Rows are points. Before rounding, the points of a table are all equally far from one centre. They may lie mostly on one side of it. Write the centre, to within rounding.

Points, 7 rows:
[[ -51  -27   41]
 [  25   34   53]
 [  33   45   39]
 [ -16   12   60]
 [  26   56   22]
 [  23   27   58]
 [   2 -100   20]]
Centre: [ 16 -22 -10]

Points (14 x 11):
[[ 19  -7 -33  19 -23 -27  25  -1 -36 121   4]
 [-35 -22 -35 -21  -7 -26  -2  26 -18  62 -23]
 [-17  45 -69  18  -2 -66  37  16 -36  57 -18]
 [ 21  31 -25  22  18 -55   6  36  -9 112  -7]
 [ -8   4 -41 -22  57 -28  -9  20 -30  81   3]
 [ 54 -14  -6  31  23 -43   1  36 -36  80 -14]
 [  5  20   6  40 -17 -54 -29 -73 -35  58  -1]
 [ 20 -28   8  17  33 -60 -19 -12 -17  90  52]
 [ 13   0 -16 -28  17 -57  -9   7 -58  62 -29]
 [ 22 -21 -27 -37  39 -53  26   7 -10  34   4]
 [-52 -18 -40  -9   2 -31  -6  22 -28  72 -14]
 [-47 -20 -64  43  30 -28   5  16  -4  72  13]
 [ 25  -8 -36  11  34  -4  56  21  -1  87  11]
 [-10   9  -1  23 -16 -78  71   8 -39  78  22]]
Centre: [  1  16 -14  26   4 -30   8  -4 -21  44  20]

Points (30 x 24):
[[ -60   40    1    1  -39   23  -20  -15  -25   42  -18  -43  -32  -33
   -24  -31   14  -38 -113  -26   19    2  -43   -7]
 [  -9   25   22  -35  -29    0  -36  -26  -48   30   -1  -53  -45   -5
   -48  -17  -17  -34 -104  -12   40   66  -10    0]
 [  11   59   46  -13  -40   23   20    1  -16   82   -6  -44   -6   45
   -24  -18   -7    5  -79   -7   14  -19   11  -56]
 [ -70   27   11  -36   10   38  -22   -7  -30   14  -24   -7   -5   -6
   -33   -4    5  -10 -121  -22   46   37   29  -33]
 [ -26   48  -34    8  -20   11  -26  -31   27   34    5  -71  -24   46
   -27  -40  -43  -25  -75    3   -5   55    4  -10]
 [ -10   33  -11    4  -43  -16   27  -42  -21   23   46  -91   13  -13
   -40  -50   13  -53  -61  -59   38   19   -4  -39]
 [ -21   79   18  -53  -39  -21  -28  -36  -41   23  -14  -61  -33    1
   -48   -6   -6  -54  -58  -33   23   21    5  -37]
 [ -20   -1   20  -37  -42  -20   19  -85  -28   28  -14  -42  -41   25
   -46   12    3  -52  -79   15   19    8  -18  -24]
 [ -58   48   36  -19  -47  -15   19  -26   -4    4    9  -46   -8  -31
   -60    7   12  -11 -103    7   -2   44    4   -6]
 [ -56   21   18  -42  -47  -28   27  -38  -19   14  -16  -87  -23    1
    17    4    0  -28  -66    0   31   61   51  -33]
 [ -37   47   28  -55  -60   33  -11  -19  -22   13   49  -54  -19   -5
    22    7   16  -40  -78  -11   70  -32   35    1]
 [ -68   45   58  -25  -50   -9  -16  -71  -15    9  -22  -39    1   12
     2  -14   -5  -83  -54  -10   26  -18   15  -30]
 [ -91   12    6   -2  -21    1  -49  -27   -4   32   21  -70  -41   13
   -45    4  -17  -61  -78   -7   22  -12    3  -40]
 [ -69   19   -3  -70  -23   19  -45  -39   16   21   -2  -47   -7   35
    -7    7   -7   -9 -120   11   40   25    5  -32]
 [ -40   51    7   -8  -72    0   -1  -37   -3   11   22  -60   -9   12
   -28  -20   66   15  -97    3   11   11   31  -41]
 [ -72   22    0   -4  -30  -14   -6   -8   -5   44   22  -53  -47   71
   -25  -11    2  -13  -72  -20   12   42    5  -40]
 [ -53    9    5  -42  -18   16    6  -32  -42    9   -9  -75  -22   20
   -36   10  -51   -5  -81  -39   54   28   13  -55]
 [ -65    4   21  -32  -26   21    7  -23  -26   -8  -18  -56  -34   -4
   -50    8  -23  -14 -101  -36   -3   33    9  -43]
 [ -38   23   18  -24  -53   -3  -12  -43   -3   42   43  -48  -38   18
   -42  -33   24  -39  -91  -26   21   -2    4  -77]
 [ -15   21    6   20  -25   -2  -26   -4   -3  -30    7  -99  -39   40
   -62  -10    8  -35  -64  -35   31  -26   -4  -11]
 [ -65   55   19  -46  -38   24    8  -14  -18   17   26  -40  -25   -3
   -54   -6   15  -32 -107   15   18    3   11  -49]
 [ -56   29   -9  -36  -71   25   -2  -30  -40   34   22  -44  -12  -15
   -39  -35   -9  -18  -81   -3   62   20   29  -49]
 [ -92   34    2   17    2   27   -6  -47    9   60   15  -12  -19  -16
     5   20  -11  -36  -99    6   38   34   21  -30]
 [ -42   41   52  -31  -38   37   42    6  -14    6    3  -23   -1   28
   -48   -7   -8  -24  -41  -20   19   63   -1  -27]
 [  -8   -3   32   -8   18   22   27   -9  -39   16  -29  -81  -17    3
   -24    7   -5  -12  -81  -45   19   74  -34  -40]
 [ -72   62  -12   -9   -7  -42  -45  -47    0   61  -50  -38    2  -23
     2    1   13  -18  -56  -13  -11   -9   32  -26]
 [ -25   63   32  -34  -47  -32  -10  -19    2   58    1  -56  -42  -29
   -33  -21   22   -6  -80   28   35   35    7  -14]
 [ -32   38   -5  -24  -13  -24  -68  -64   -6   -6   12  -53    2    5
   -63   -5   -3  -28 -118  -15    3   33  -14  -26]
 [ -45   17   34  -50  -26   18  -22  -63  -43   29   -4  -60  -10   15
     0  -43  -18  -63  -31  -23   74   24   21  -50]
 [ -44   56   25  -57  -69    0  -28  -24  -18   21   23  -60   -8   18
   -17  -16    5  -11  -67  -53    5   52    7  -49]]
Centre: [ -8  12   8  -6  -5   0 -14 -17 -11  17   9 -39  16   1   4  -2   3 -21
 -52  -4  19   5   5 -18]

Points:
[[  4 -16   7  64   1  79  35  41 -41  25  49 -55  13  15 -55  21  24 -24
  -18 -26  10 -22  57  31]
 [-11  -7  43  37 -35  73   4  78 -49  18  16 -19  32  50 -10 -39   8 -75
   44  15  27   8  33  24]
 [ 53 -62  17  23 -21  98  33  68 -76  10  24 -69 -27  57 -16   4  31 -18
   42   7   2  12  51  56]
 [ 33 -40  30  59 -11  83  42  57 -74  11  -5 -56  -4  50 -29  43 -12 -20
   44   9 -49  -6  16  50]
 [ -3  16 -19  -7 -28  82  21  54 -35  69 -28 -37 -14  93 -53  26  50 -68
  -14 -18 -33  23  54  20]
 [ 32 -37  35 -30 -15  72  44  44 -21  35 -12 -51 -14  38 -63  37  32 -58
   11  55 -15 -26  18  27]
 [ 19  -6  -9 -14  16  45   1  65  18  58  17 -56  -7  49 -55 -39  48 -59
   16  -4 -18 -13 -18  45]
 [-14   3  40  33 -64  76  43  83 -22   6  10 -62  -3  22   3  32  -1 -19
   25  34  11  12  78  36]
 [-10 -19  57  45 -42  81  33  52 -93  14  47 -10  11  72  -1  -4   5 -17
   28   3 -47  30  53  35]
 [ 49 -10  19 -19   9  73  56  18 -35  58  14 -21  -8  24  19  47  78 -71
   27  23   6  32  38  12]
 [ 35   2  57 -10   2  20  56  73 -88  24  24 -47  21  45 -29  -9   7   2
   41  -1 -59   2  28  51]
 [ 39 -50  18  39  30 105  20  27 -41  44  11 -27 -24  74 -29  31  64 -72
   48 -14   6  16  52  25]
 [ 25 -73   7 -54 -43 100  50  45  -7  12  43 -27 -13  32 -28  -5  46 -23
   -2  -6 -43  -7  44  20]
 [ 32 -12   0 -22 -41  61  49  52  -3  27  31  -3  14   8 -47  31  16 -27
   28  -6 -33 -52  34  90]
 [ 41   2  22  47  15 103  38  53 -41  16  40 -35   6  50 -19  10  80 -36
    8 -16  26 -24  -8  56]
 [ 37 -43  11  17  13  52  18  68 -56 -23  61 -21   6  64 -27 -43  -1 -33
   25   9 -50 -30  65  22]
 [ 63  11   0  -5  14  96  30  24  -5  -2  37 -27  -1 -11 -53  -4   2 -45
   52 -13  33 -31  29  35]
 [ 38  -5  25  76  19  98  37  54 -93  21  -3 -24 -21  57 -54   1  50 -12
   19  36 -23  22   4  -4]
 [ 11 -36  55  -8 -20  38  85  65 -88  50   9 -19 -26  42 -60  -8  10 -12
  -15   9   9  57  26  48]
 [ 33 -66  13  -4  -8  66  12  48 -28  60  47  53 -15  81 -26  25  65 -24
  -36   4   6 -20  28  54]
 [  8 -60  41  -4  -3  72  61  86 -48  43 -20 -45 -28  53 -31   9  76 -32
   25  34   8 -39  48  29]
 [ 22 -44  44  43  -8 100  96  69 -49  14 -35 -55 -44  37 -29  -1  11 -27
   47 -33   7  10  33  31]
 [ 12 -51  48  48 -13  76  67  28 -76  -9  31 -25 -48  23  -8  20  22 -61
    5   1  -1 -13  63   5]
 [  5 -35  11  42  13 114  82  35  -9  40  16 -34 -40  67 -17   1  36 -45
  -23 -40 -48   7  18  44]
 [ 40 -24  12  42 -19  97  71 116 -21   6 -16  -2 -40  50 -36 -26  40 -49
  -15 -19 -27   4  30  52]
 [ 50 -33 -22 -25  26  75  44  40 -58  19 -10 -57 -23   4 -64   2  46 -10
    2  -7  42 -34  64  -1]
 [ 22 -79  23  -9 -16  29  12 100   1  34 -32 -20 -30  39 -72 -25  51 -24
   38  12 -11  21  64  58]]
Centre: [ -1  -2   6  -3   7  48  18  39 -24   5  -8   7 -34  48 -10   6  20   6
  20  -7  -1  13  27  24]

Points, 31 rows:
[[ -73   21   16   53   33  -98   57  -14    2  -75  -48  -19   -3   36
     0    3   11  -83   40   -2  -49   49   -1  -29]
 [ -38  -14   -9   56   33  -61  -27   -2   24  -38   31  -34  -11   78
    -5   47  -36  -78   32   17  -48   57   -9  -22]
 [ -63   28   61   22  -13   -3   40  -43   21  -69  -45   -3  -32   70
    30   29  -15  -93   39   -8  -57   19    2  -15]
 [ -71   -2   -8   91   16  -16   59  -26   -7  -36  -27  -17  -27   69
     1   -7   31  -57   13  -19  -31   62   24   -4]
 [ -52   20  -27   20    1  -61   45  -50   34  -61  -32  -54   -4   51
    27  -21  -15  -34   30   21  -89   36   -2  -73]
 [ -91  -16    5   -1   11  -67   32  -48   33  -77   -9  -47   -4   62
    13   -2  -11  -25   23  -42  -31   49   14    4]
 [ -88   -6  -16   51   29  -34   22  -15   65  -35  -19  -29    0   55
    -4   10   26  -64   12   12  -58   26   24    9]
 [ -79   34   29   70  -30  -69   -1   27    9  -57    3   -4  -41  105
     2   -6   11  -80   41   -2  -48   53    3    0]
 [ -64   42    6   71   31  -42   49  -33   19  -65   15   -6  -18   89
    20   34   47  -30   11    2  -29   19    6   -3]
 [ -55   21   44  -20   -9  -37   28  -61   27  -82    6  -33   19   32
    41   23   -8  -74   34  -17  -77   32  -31  -17]
 [ -74   -4   26   45   36  -73   21  -10    8  -46  -21   -7    3   87
   -19   39    7    3   28    4  -65   34    8   40]
 [ -92    2   27   66   23  -74   49  -19   27  -31  -26  -43   -5   30
    31    8  -22  -34   13  -17  -48  -23  -30  -37]
 [ -58   54   42   62  -18  -91   71  -18   18  -45  -70  -31  -30   47
    19   -9   -4  -38   21   14  -33   53   10    2]
 [ -76   -2  -17   46  -30  -44   21  -37   64  -54  -21  -30    2   73
    23   32  -12  -48    8  -39  -26   34   41   23]
 [ -52   20  -20   42  -21  -46   65   -8   57  -47   23  -28  -57   63
    16   13   24 -100   69  -17  -27   62   11   -7]
 [ -63   -3   11   52    4  -75    6  -36    9    5   -6  -29  -23   58
    27   25  -48  -46   14   21  -32   50   18  -17]
 [ -59   44  -27   55   -5  -47   17  -65   60  -33  -26  -60  -64   36
    43  -14  -32  -64   33  -16  -14   78   -3  -18]
 [ -82   28   46   39   -3  -79   33  -24   15  -62    0  -10  -24   61
    38   36  -16  -88   34  -10  -40   57    5   -2]
 [ -40   42    4   28   23  -73    2  -48   48  -41   -8  -61   -4   68
    16   18    3 -104   26   11  -62   24   14   30]
 [ -76    4   31   45  -40  -36   35  -19   65  -46   19   -4  -12   32
    -9  -10   27  -33   33   18  -63   50    3  -16]
 [ -93   22   -9   57    0  -53   -8  -36   12  -42  -44  -14   27   40
    -3   26   39  -63   13   -1  -68   33   -1   -5]
 [ -60   14  -21   37   18  -76    0  -84    2   -2  -15  -42  -34   57
    -1  -15  -54  -98   23   -9  -51   21  -14    7]
 [ -62   48   15   54  -10  -75   45  -14  -20  -53    6  -25  -54   38
   -13    9  -18  -29   32   21  -36    5   34   37]
 [ -38   13   30   72  -29  -82  -22  -40   33  -44  -35   12  -55   21
    23  -19   20  -22   29   34  -39   77    5  -30]
 [ -84  -26    3   76   -9  -64   20    2   15  -50  -27  -51  -13   53
    46   -2   14  -78    2  -22   -9   31   -3   22]
 [ -46   23   38   26  -40  -41  -14  -37   24  -25   -5  -57  -34   81
    37   13   36  -21   38  -26  -15   20   16  -19]
 [ -35   26   22   41  -32  -33  -10  -52   57  -32    5    4   -1   91
    59  -24  -25  -70   32   -8  -78   98   -1  -13]
 [ -96  -13  -26   30  -10  -45    7  -10   18  -55   -6  -16  -21   72
     2   50   17  -76   43   -9  -43   63   -4   45]
 [ -49   10  -24   84   23  -64   40  -28   -1  -35    3  -62   16   83
     7   -3  -10  -69   37  -18  -40   47   12   16]
 [ -61   24    7   49  -15  -29   30   -4  -16  -44   48  -10  -12   66
   -23  -15   -3  -72   42   13  -35   84  -16   -9]
 [ -56   40    0   71   10  -32   12  -11   -2  -39  -32  -56   -8   64
    32   16    4  -55   41   18 -106   37   11  -47]]
Centre: [ 12  26 -19  21   5 -45  15  11  24 -40 -29  10 -44  41  16  -7 -10 -35
   9 -49 -63  28 -45   7]
